Each row of a before or after table is a point. The points were changed in one or more steps. Then noise was added and the rows were shuffled. The steps act on columns, c1 being the first. Write out the steps. A step turns or swaps two columns, mirrors them in a line or flattens them onto one, adds a multiple of one to another, or multiplies or shifts one. Angles are multiples of 10 degrees, from the lower column toward the higher: turns from -170 to 170, lines from 10 to 170 but not 90. Use the fewest steps. Two steps may share a column if one is a turn and the other turns, adds or multiplies; they go together, in the order done. Otherwise the lowest column goes first.
In the rows, zero is written as 128.

Before, 10 rows:
[[144 120]
 [133 125]
 [176 111]
 [105 136]
 [138  98]
 [ 99 157]
 [ 92 143]
 [149 156]
 [148   7]
 [101  85]]
After (10 x 2):
[[112 160]
 [143 141]
 [156 162]
 [160 126]
 [112 108]
 [132 133]
 [248 107]
 [102  98]
 [162  89]
 [ 95 108]]
Steps: turn c1 and c2 by 70 degrees

Before:
[[102 137 139]
 [190 105 207]
 [187 144 178]
 [104 159 171]
 [187 173 100]
 [ 94 147  67]
 [132 115  92]
 [117  80  95]
 [180 145 143]]
After, 9 rows:
[[102  95  80]
 [123 190 164]
 [120 183 133]
 [115 104 132]
 [ 92 191 108]
 [157 185 183]
 [138 129 107]
 [173 109 109]
 [ 92 110 161]]
Steps: turn c1 and c2 by 80 degrees; multiply c3 by 0.7

Before:
[[121  96 117 139 132 180]
 [ 76 114 138 213 114 157]
 [175 160 147 241 143 137]
 [136 171 158 171  79 109]
 [132 171 199 139  98 173]
 [ 57 139 121  89 154 133]
 [125 102  82 105 156 125]
 [119 102 122 139 103 173]
 [114  81 130  88 164 107]
 [134  95  77  92 127 169]]
After:
[[ 70 111 150 155 116 139]
 [156 144  79 191 115 128]
 [136 141  96 204 212 176]
 [153  90 154  74 134 104]
 [ 72 113  48 157 111 150]
 [ 80 133 188 103 105 154]
 [ 61 114 153 135 138 146]
 [131 142 183  92 136 123]
 [ 75 111 130 203 173  94]
 [ 97 138 128  83 124  62]]
Steps: multiply c6 by 1.3; turn c1 and c6 by 70 degrees; mirror c2 and c3 in the line at 160 degrees; turn c4 and c5 by 40 degrees

Before (11 x 8):
[[145 188  95 149 179  50  97  91]
 [173 193 102  69  98 145 167 123]
 [123 135 105 126 222 143 158 125]
 [167 107 160 116 105 115  79 172]
 [ 91 102 133  94 129  90 118 175]
 [168 167 191 123 182  93 111  98]
 [ 77 112 174  85 196 163  61  91]
 [156 127 125 112 145 158 139  87]
 [148 127 121 165 165 141  88 154]
 [165  95 111 118 143 147 134 172]
 [106 175 169 114 105 101 123 122]]
After (11 x 8):
[[127 159 166 127 108 159 126 147]
 [164 105 126 119 140 112 135  83]
 [102 159  91  70 198  94  62 185]
 [115 173 174  83 100 111 169  87]
 [ 91 206 164 136 183 165 109  94]
 [ 88 223  46 119 177 205  99 119]
 [152 156  52 140 166 118  89 105]
 [181 103 132  93 126 166 118 158]
 [ 82 138 147 117 146  95 141 107]
 [164  93  93 103 107 137  81  81]
 [127 198 147 131 222 114 159 134]]
Steps: turn c1 and c8 by -100 degrees; add 0.7 times c5 to c2; add 1.5 times c7 to c3; turn c3 and c4 by 20 degrees; multiply c6 by -1

Before, 14 rows:
[[128 116 107 116 134 120 100 152 138]
 [142 148 127 163 105 109 138 110 141]
 [ 88 104 116 117 132 110 124 112 116]
 [122 132 143 117 120 125 131 107 105]
 [134 124 118 145 119 113 149  82 115]
 [116 116 108 124 148 158 100 132 132]
 [148 152 121 141 153 136  94 145 145]
 [142 133 175 176  96 141 118 152 148]
 [146 105 131 123 152 127 112 134 146]
 [121  95 100 121 118 120 125 107  91]
 [160 142 148 162 102 124  88 119 158]
 [104  98 118 142 138 112 132 110  94]
 [125 119 112 125 115 123 156 109 107]
 [159 153 147 163 112 114 122 122 118]]
After (14 x 9):
[[ 55 162 116 137 135  81 134 132  94]
 [107 164 101 120 118 104 124 136  90]
 [184 148 129 122 151 128 108 112 144]
 [  8 155 115 120 132  74 123 139 114]
 [110 129 143 118 118 120 128 147 107]
 [123 144 112 126 115 116 166 141 111]
 [222 118 147 163 106 113  71 143 158]
 [ 93 140 107 126 146 217  91 118 131]
 [190  99 116 135 152 155  87 117 147]
 [171 115 178 175  94 168 113 109 149]
 [221 108 144 166 109  87 120 141 119]
 [149 146 117 146 116  82 155 169 114]
 [124 130 111 120 129 103  89 102 137]
 [166 113 125 166 109  70 140 154 142]]
Steps: multiply c1 by 3; turn c2 and c8 by 160 degrees; multiply c6 by 3; multiply c7 by 1.3

Before, 8 rows:
[[129 122 105 160 139 127 119 106 122 140 120]
 [106  99 150 163 124 201 136 132 151  78 167]
 [137 137 119 163 112 144 154 116 142 128  93]
 [114  75 175 144 104 186 152 147 117 102 155]
 [101 130  98 165 110 122 159  93 130 135 120]
 [ 81 101 163 126 127 189 134 159 141 103 148]
 [136 126 119 111  98 122 135  81 138 139 114]
 [152 116 133 112  80 106 147 129 163 168 147]]
After, 8 rows:
[[ 76 111 191 131 105 218 154 145 180 102 152]
 [ 89 134 155 153 124 138 138 133 206  80 167]
 [114 150 112 156 109 114 159  96 123 136 121]
 [ 81 156 161 117 126 152 134 160 189 104 149]
 [123 122  97 149 136 143 123 108 121 139 120]
 [140 127 128 153 111 105 156 116 149 129  95]
 [129  99 170 101  79   7 149 127 119 171 144]
 [130 118 141 102  96  93 134  81 126 137 112]]
Steps: turn c1 and c2 by -60 degrees; add -0.7 times c5 to c3; shift c4 by -10; turn c6 and c9 by 70 degrees; multiply c6 by 3

Before (12 x 12):
[[ 98 150 125 151 163 164 142 100 172 123 174  82]
 [ 66 144 148 117 169 147 127  86 102  86 142 149]
 [103 110 140 113 109 170 111 127 148 143  92 143]
 [104 148 169 106 117 151 128 188 158 142 123 142]
 [131 137 118 111 150 149  89 118 135 158 136 158]
 [ 99 111 220  83 137 114  83  66 110  93 166 101]
 [ 85 139 117 118 126  95 100 132 140  87 114 136]
 [129 143 156 159 161 138 119 141 106 151  73 177]
 [139 149 119  99 142 175 154  96 125 140 122 114]
 [123 185 112 144 126 162 116 117 139 108 144 121]
 [100 101 138 161 115 129 122 179 152 123 163 138]
 [145  96 201 106 117 174 146 137 196 128 140 135]]
After:
[[128 167 202 140  65 174 148 141 148 128 137 142]
 [158 139 141  98 110 173 112 130 151 142  91 148]
 [114  76 113 121 118 160 112 118 129 108 145 114]
 [109 111 123 133 129 174 153  92 111 138 122 130]
 [167 143 138 152 110 131 121 180 145 128 165 121]
 [160 129 227  12 146 112  84  66 113  95 164 130]
 [181  90 152 130 144 145 123  89  86  85 143 151]
 [120 120 118  69 118 148  89 117 101 156 140 163]
 [168 102 120  82 117  96  99 131 131  83 115 139]
 [147 100 128 143  74 165 145  99 106 124 171  74]
 [139 102 171 116 100 150 128 188 142 143 121 153]
 [124 115 156 170 142 137 122 141  95 150  74 157]]
Steps: turn c1 and c2 by 160 degrees; turn c4 and c12 by -30 degrees; add 1.5 times c7 to c4; mirror c5 and c9 in the line at 130 degrees

Before (14 x 18):
[[143 118  97 151 113 151 122 158 157 148 137 101 143  94 128 149 150  95]
 [160 139 139 109 156  99 151 170 112  91 109  93 160 114 103 105 100  96]
 [145 143 108 158 131 114 120 109 114 109  97 153 146 137 145 123 129  98]
 [104 135 102 148 149 160 144 116 132 100 109 154 111  83 109 140 113 136]
 [113  93 155 124 121 134 133 123 101  93 110 147 107 131 108 106  90 111]
 [116 102 148 155 145 117 138 161 154 134 102 113 118 141  85 152 143 145]
 [102 113 118 114 142 107 140 133 111 109 138 110 152  97 148 116 109 145]
 [144  97 137 135 146 143 143 148 149 111 101 151 153  78 123 103  91 145]
 [141 147  90 172 146 145 103 140 129  85  93 131 126 139 133 165  92 164]
 [135 130 121 101 137 114 111 148 114 103 138 125 141 112  97 131  89 121]
 [160 103 111 126 116 133 127 129 120  95 155 139 123 141 142 164 112 113]
 [162  98 113 102  99 161 101 139 124 102 112 108 136 100  99 113 156 121]
 [123 153 143 129 132 143 161 165 166 106 111 116 111 130 124 123 128 153]
 [146 110 124 161 144  99 117 146 144 136 110  93 120 113  86 109 146 118]]
After (14 x 18):
[[ 99 152 161 106 152 135 129 126 125  73 111 151 109 130 109 109  86 110]
 [ 95 107 107 121 118 159 160 116 147  96 109 152 111  96 111 130 115 135]
 [145 167 115 124 143 161 107 139  99  30 111 109 138  94  99 130 159 120]
 [135 145 134  98 105 143 157 146 120  75 103 152 153  83 126 103  89 149]
 [123  82  89 118 119 150  97 138 160  20  90 131 128 127 134 151  91 163]
 [121 149 123 148 137 120 117 149 139  64 138 125 147 106 100 124  88 114]
 [148 115 122  91 109 101 121 147 128 123 110  94 122 107  87 105 147 117]
 [111 117 146 144  93 141 158 170 115  88 108 119 112 138 123 122 128 153]
 [137 129 139 147 137 100 153 169 145   9 109  94 160 123 107  93 103  97]
 [131  94 105 120 137 114 123 110 135  66  97 149 149 135 144 116 132  96]
 [ 99 144 115 129 142 107 150 132 143 118 138 112 152 104 154 115 111 146]
 [151 120  94 108 101 148 132 160 113 156 135 100 140  92 126 154 156  97]
 [143 146 112 108 135 136 125 133 138  19 155 138 118 144 143 166 109 112]
 [121 123 151  93  96 119 130 160 147 154 102 113 117 143  85 141 145 147]]
Steps: turn c1 and c10 by -30 degrees; multiply c10 by 2.5; turn c2 and c4 by 130 degrees; turn c5 and c16 by -30 degrees; turn c5 and c9 by 110 degrees; turn c7 and c14 by 20 degrees

Before (10 x 20):
[[ 90 130 145  95 165 154 199 118 175 127 162  94  96 146  86 162 166 156
   59  84]
 [120 168 142  50 157 186 165  85 125 175 186 138  96 127  92 126 169 132
   62  92]
 [135 152 215  91 175 147 201  81 116 136 174 148 125 143 107 149 155 181
   73 118]
 [188 119 105 102 115 133 149 113  87  88  53  75 130 125 106 131 169 152
   67 116]
 [168  73 114 184 104  73 134 174 107 146 137 223 186  81 152 190 131  95
  117 129]
 [183  61  98 182 107 108 166 137 125 143 135 166 137  60 154 142  56  58
  177 201]
 [182 128  98  91 122 146 154 122 153  96 108 148 132 178 127 116 137 175
   64 128]
 [129  71 124 105 141  88 187 140 100 165 139 142  62 141 123 101 106 105
  134 102]
 [164 104  94 124 169  58 172 143 117 118 135 194 181  57 124 139  69  74
  132 167]
 [118  66  89 180 157  80 130 103 106 183 126 176 157  97 151 153  64 107
  135 147]]
After:
[[116 164  80 186 154  83 123 157 103 177 104 173  66  98 134 153 118 106
  106 144]
 [172 182 120 184 105  68 128 112 108 154 125 217  73  84 179 185 139  96
  147 129]
 [181 137  95 179 100 104 155 120 122 149 110 170  58  67 143 135 112  58
   81 193]
 [121  91 152  50 153 196 153 159 120 174 162 134 173 124  67 122 142 126
  195  82]
 [183 140 106  90 119 145 148 156 152  89  86 144 128 176 128 109 147 173
  194 131]
 [131  64 117  97 144  84 162 113  93 170 119 139  64 135 130  96 117 101
  126  99]
 [137 125 215  90 178 152 181 167 121 137 159 161 152 143  79 149 111 186
  179 117]
 [ 94  96 138  97 167 161 174 134 179 126 136  96 129 146  94 157 136 154
  200  81]
 [182 124 109 106 118 139 152 151  87  93  28  70 120 119 103 137 152 154
  191 117]
 [162 184  81 124 171  57 159 120 121 114 118 193 107  57 135 139 110  74
  134 159]]
Steps: swap c2 and c13; multiply c17 by 0.4; turn c3 and c17 by -20 degrees; multiply c7 by 0.7; turn c8 and c15 by 40 degrees; turn c8 and c19 by 160 degrees; shift c11 by -20

Before:
[[ 98 154 111 128  87 154 155  86 159 108 134 188 146  46 148 100 117  79
  155 107  96  82  74 107]
 [ 68 160 121 141  93 179 139 155  70  96 153 145 161 153 116 200 110 152
   67 134 172 166 133 100]
 [111 127 200 118 130 163  55 126 140 202  99 170  90 150 105 177 113 110
  152 106 100 161  89 171]
 [ 97  93 144 173 112 126  56 178  91 140 152 159  96 142 195 148  85 137
   97  87 157 198 109 121]
 [139 103 162 111  92  89 137 201 127 219 164 174 185  43 183 130 125  89
  167 146 121 183 176 215]
 [112 165 127  94 144  93 163 189 167 102 166 122 192 102  80 102 189 119
  104 161 133 143 103 141]
 [139  86 130  86 187  83 103 110  84 165 165 155 144  61 168 149 171  94
  142 144 202 153 123 107]
 [114 160 131 111  95 110 167 181 139 107 114  82 112 106 176 109  96 168
  111 156 126  79 149 171]]
After (8 x 24):
[[165  83 134  76 142 122 168  90 143 107 110  78 112 103 170 106 162 169
  110 154 125 109 155 168]
 [158 120 157 187 185 133 139  62 125 222 167 171 193 154 165 129 207  91
  164 149 123 113 187 214]
 [144 131 203 164 122 131  52 134 143 202  96 173  91 104 105 181 109 107
  155 105 100 117  76 173]
 [111 198 130 158 138  89 106 142  86 170 161 156 140 194 167 147 177  95
  145 143 200  85 156 108]
 [175 136 146 203 191 113  57 102  86 143 154 162  96  85 182 144 130 133
   97  83 157 172 115 120]
 [174 117 126 147  77  81 166  84 164 102 167 120 194 197  95 108 134 118
  108 156 129  90 137 141]
 [133  83 110  80 144 116 156 179 155 106 136 184 141 144 144 102 205  78
  156 107  96 128  72 111]
 [194  80 120 165 125 169 141 137  73  93 149 145 158 105 114 202 109 150
   66 132 175 136 102 103]]
Steps: turn c1 and c8 by -150 degrees; turn c2 and c5 by -130 degrees; turn c5 and c15 by -20 degrees; swap c4 and c22; turn c6 and c23 by -40 degrees; turn c14 and c17 by -110 degrees

Before, 10 rows:
[[128 103  83 170 128 108  45 126 161  79 131 181  89 178 118 120 173 105
  107 152 124  59 132 189 156 149  86 112 178 124 115 111]
 [126 134 106 110 130  83 115 117 115  54 166 144 182 168 178  98 179 110
  114 185 186 108  88 153 125 121 102 113 154  92 135 111]
 [102 154 158 107 130 160  67  78 171 166 111 150 157 188 117 138 195  95
   99 194 134 111 123 159  80 139 118 130 149 140 144 136]
 [211 149 119 128 105  93 116 133  90 170 105 174 176 124 186 183 133 136
  169 151 112 201 167 152  84  95 161 145 131 139 139  95]
 [145 135 164 136 168 141 161 122 127 120 160 169 146 134 116 135 110 123
   94 126 169 148 149 139 119  62 108  73 139 162  66 133]
 [ 72  86 123 143 146  87 111  95 150 108 126 103 203 106 161 121 109 145
  150  89 101 133 114  96 131 121 126 159 115 128 116 140]
 [ 97 140  92 116 129 124  80 141  76 147 228  67 222 105 123 121 130 155
  214 159 148 166 160  62 151 145 162 117 111 121 158 175]
 [129 180  72 146 100 149 170 102  93 108 124 131 166 164 182 179 124 128
  180 126  91 173 161 109 102 145 119 162 120  72 124 197]
 [137 111 137 151 163 140  79  97 114  99 143 118 161  99 125 106 156  92
  160 105 123 168  92 133 108 181 158 156 136 182  88  66]
 [107 160 121 135 111 147 107 116 115 113 129 126 167 204 152  98 132 156
  164  96 135 128 140  89 143 121 147 180 181 104 107 103]]
After:
[[158  94 116 112 122  80 115 118 119  55 124 149 182 172 181 155 185 107
  120 187  92 112 152 157 127 118 197 110 152  88 136 152]
 [ 46 111 120 128 100  93 120 131  94 170 118 173 185  89 189  73 130 131
  173 148 108 206  98 151  87  99  54 144 134 138 133 143]
 [150  80 160  99 132 162  70  76 173 159 154 157 155 157 115 122 198  98
  103 197 133 112 114 162  81 135 137 130 152 142 145 116]
 [167 178 116 145 148  87 105  91 156 105 123 108 204 136 163 135 118 146
  148  85 161 127 142  98 130 121 131 160 114 129 121 119]
 [164 133  92 121 127 117  80 145  80 151  10  67 220  85 124 146 133 157
  215 164 126 162 114  60 160 149 118 115 113 117 156  81]
 [137 125 166 138 168 141 162 123 129 115 125 173 152 123 110 124 111 129
   92 127  92 146 106 140 123  61 182  70 132 163  69 121]
 [115  66  80 147  98 153 167 101  94 103 131 133 171 109 185  82 126 126
  185 122 148 169  92 108  98 146 135 168 115  73 122  47]
 [118 161 140 155 161 145  80 100 112 101  87 116 159 138 127 135 159  94
  156 106 128 169 156 135 113 185  78 159 139 180  87 191]
 [127 112  78 167 133 110  45 126 160  75 170 190  90 173 121 131 175  96
  107 151 133  57 100 188 150 151 199 115 186 122 122 142]
 [138  59 112 134 113 149 113 116 112 115 113 123 168 156 152 151 130 157
  164  94 133 125  99  86 151 123  98 171 186 103 106 162]]
Steps: turn c1 and c21 by -150 degrees; multiply c21 by 0.7; turn c2 and c14 by 140 degrees; turn c14 and c23 by 150 degrees; multiply c27 by 2; turn c11 and c27 by 150 degrees; turn c16 and c32 by -170 degrees

Before, 12 rows:
[[154 143 234 134 142 142 117 167 129 122 122 142 149 146 150 142 142 134
  138 126 187 150 113 120 141 153 127 129  85 115 106 131  92 116 145 109
  119  55 177 102 121 157 117 148 139  97 109 108]
 [152 140 118  96 153 152 124 158  61 177 113  93 127 122 139 138 111 119
  137 124 109 133 119 175 126 150 127 116 113 142 119 212 116 132 165 100
  149 152 116 249  94  94  95 139 147 171 114 161]
 [152 137 127 143 147 132 115 126 146 118 126 129 130 131 164  96 128 136
  135 122 136 148  88  96 112 162 128 133 161  99 131 111 158 114 151 115
  107 131 142 103 126 138 136 123 147 129 100 141]
 [131 134 109 134 142 156 142 161 137 114  88 140 135 118 164 147 123 137
  143 152 227 138 115  94 107 151 143 135  78 124 147 133 129 125  73 101
  103 146 192 124  99 138 130 163 134 131 101 112]
 [121 125 109 135 131 139 112  35 147 115  90 148 144 156 128 136 143 133
  121 101 112 140 121 135 120 148 134 128  91 101 130 108  99 127 146 122
  138 147 148 102 112 158 100 127 140  92 107 120]
 [149 129 142 128 112 156 130 107 114 209 150 138 145 162 131 125 129 115
  129 129 103 110 112 118 122  89 133  94  97 106 131 185 157  96 145 128
  136 126 125 121 137 139  91 124 139 136 100 134]
 [156 155 102 133 146 143 114 168 130 115 143 115 119 119 160 144 143 123
  140 118 105 116 117  96 112 144 138 137 116 127 110 115 146 122 118 101
  124 145 141 133  60 165 107 130 146 119 175 136]
 [102 145 155 138 142 131 122 152 147 155 159 117 112 221 145 125 146 145
  141 176 114 136 108 108 135 118 137 137 139  99 167 116  85 128 118 131
  122 127 142 104 120  79  88 170 142 143 148 115]
 [157 154 115 132 136 152 131 120 133 118 137 121 139 130  87 153 143 132
  147 108 115 151 118 102 113  93 143  90  90  99 123 109 160 107 130 144
  144 137 127  97 132 146 134 123 119 112 107 126]
 [107 123 116 109 138 156 129 161 150 139  73 137 111 121 145 139 134 117
  142 103 150 108 122 115 168 162 111 104 103 179 140 118 126 129 156 168
  149 116 131 103 140 159 112 216 115 112 118 125]
 [137 232 121 102 119 144 133 137 134 149 120 142 142 129 158 134 147 116
   93 139 138 129 114 178 112  92  96 123  89 113 117 122 146 129 155 125
  148 140 147 104 139 126  93 128 148 106 112 128]
 [144 138 112  99 149 156 113 125 110 133 153  87  99 126 153 139 120 128
  142  99 106 152  56 105 107 101 108 111 120 101 115 145 153  93 128 119
  150 112 129 146 135 162 106 122 129 112 163 124]]
After:
[[103  98 159 138 181 166 121 152 143 152 157 117 109 219 140 125 145 142
  144 175 116 132 105 106 134 119 137 134 141  98 162 114  97 133 109 131
  120 131 139 156 121  79  84 141 140 135 149 116]
 [150 169 145 131 153 134 134 111 116 206 148 135 147 162 135 130 128 114
  127 127 103 107 107 118 123  93 132  93  94 106 130 188 139  94 141 130
  138 123 127 145 143 138  90 101 140 124  98 130]
 [137 187 121 101 155 134 135 140 135 149 120 146 139 131 157 130 144 113
   94 142 138 129 116 177 112  90  95 121  91 116 116 121  40 131 165 127
  148 139 146 136 139 128  96 110 148 152 112 130]
 [131 122 109 132 183 169 147 163 138 113  93 139 133 114 168 144 125 134
  142 150 225 141 114  93 108 152 143 134  75 120 148 131 123 125  74 103
  100 144 190 117  95 136 131 115 133 142  99 114]
 [155  95 238 132 183 147 117 169 132 122 119 141 152 146 151 143 141 133
  136 125 192 148 113 122 136 155 128 134  93 115 105 132 102 121 153 107
  120  57 179 140 119 159 116 121 141 163 108 105]
 [105 114 118 108 179 218 132 161 151 139  76 138 110 118 145 140 133 117
  139 106 146 107 122 117 166 163 110 102 104 175 138 117 128 130 164 169
  147 119 132 144 143 156 111 134 117 149 118 126]
 [155 180 117 131 179 133 132 124 131 110 137 120 138 127  87 153 143 128
  145 104 118 152 117 102 112  95 142  92  92  99 125 109 114 109 137 144
  148 142 123 140 135 141 133 108 119 161 111 130]
 [158 151  97 133 185 132 112 166 129 112 145 113 122 119 160 140 146 128
  142 118  99 114 119  94 110 148 140 135 118 127 108 117 108 122 121 105
  126 145 138 119  63 165 109 112 145 131 173 137]
 [145 160 108  99 187 129 117 122 108 136 158  86 102 122 152 138 120 125
  141  95 104 147  58 107 108  99 108 110 118  99 114 150 127  90 133 118
  145 109 127 102 132 161 111  99 131 128 162 127]
 [151 150 126 142 190 128 114 128 146 118 127 129 132 129 163  91 125 135
  133 121 141 149  88  95 112 166 129 130 160  96 131 111 132 115 148 118
  105 129 143 151 127 140 134 120 146 135 102 139]
 [158 115 122  94 189 145 127 160  60 177 114  92 125 123 138 138 107 121
  139 124 108 133 121 177 130 148 126 116 114 145 121 215 116 131 146  99
  151 148 115  70  96  90  96 108 149  10 114 164]
 [123  89 110 136 165 133 115  37 145 114  92 143 139 155 123 138 148 132
  121 103 111 140 118 137 119 149 134 129  92  99 132 111 123 125 157 121
  137 152 148 128 108 158 103 117 142 165 106 120]]
Steps: turn c2 and c33 by -70 degrees; add -0.3 times c26 to c2; shift c5 by 40; turn c6 and c44 by -70 degrees; turn c35 and c46 by 20 degrees; turn c40 and c46 by -140 degrees
